Each row is a point. The points of each table are mixes of a few directions, plus a little noise. Count the directions of each table, and those that both share. Where both have some left over, give the other angles between the two spaces (their principal angles), to ten degrees, smallest first.

First, 4 rows:
array([[ 24,  -3],
       [ 78, -10],
       [-54,   7],
       [-48,   6]])
Second:
array([[-37,   5],
       [ 93, -13],
       [-38,   5],
       [-17,   2]])
Directions: first 1, second 1, shared 1

First:
array([[-18, -56,  -3,  48, -19,  13],
       [ 13,  32,   3, -20, -19, -22],
       [ 40,   1,  -8,  12, -59, -56],
       [ 16,  63,   6, -57,  32,  -8],
       [ -2, -34,  -8,  15,  60,  23],
       [-26, -73,  -4,  69, -69,   6],
       [-23,  65,  15, -65,  70,  42]])
Second, 9 rows:
array([[-33,  18,  15,  -1, -72,   6],
       [-58, -62,   1,  32,  81,  85],
       [ 34, -48, -21,  22,  81,  -2],
       [ 12,   5,   0,   6, -54, -30],
       [  5,  14,   4,   5, -81, -32],
       [-17,  -9,   0,  -7,  71,  40],
       [  5,  84,  16, -50, -81, -36],
       [  8,   7,  -2,  -9,  20,  -1],
       [ 44,  -9, -15,   1,  35, -29]])
Directions: first 3, second 3, shared 3

First, 8 rows:
array([[ -2, -75, -23,  -3,  38, -32,  96, -16, -47],
       [-79, -35,   2, -34,  -9, -22, -32, -38,  41],
       [-85,  -5,  27,   1,  53, -45, -47, -53,  36],
       [ 25,  67,  32,  50,  53,  -3, -32,   1,  -3],
       [ 39,   9,  -3,  21,  16,   5,  29,  16, -28],
       [ 18, -25, -30, -40, -81,  36,  11,  27,   6],
       [ 40,  77,  23,  32,  -1,  24, -51,  23,   9],
       [ 46, -15, -30, -25, -72,  40,  27,  39, -13]])
Second (9 x 9):
array([[   8,  -14,   54,  -18,    2,   -7,  -15,   60,   46],
       [ -60,   41,  -13,   49,    3,   18,  -28,   16,  -15],
       [  16,   29,  -11,   63,    3,   -3,  -10,   72,   -9],
       [  -9,   -9,   89,  -66,   46,    8,   -1,  -42,   34],
       [  37,  -50,  -64,  -28,  -41,   11,   75,  -24,  -50],
       [ -50,  -31,   -4,  -37,  -26,   43,   40,   -2,  -20],
       [   2,   43,   22,   50,   32,    3,  -17,   41,   -6],
       [  26,   46,    3,   13,   55,  -38,  -38, -107,    0],
       [  26,  -54,  -79,  -24,  -77,  -36,   -5,  -12,   19]])
Directions: first 3, second 5, shared 2; angles 60
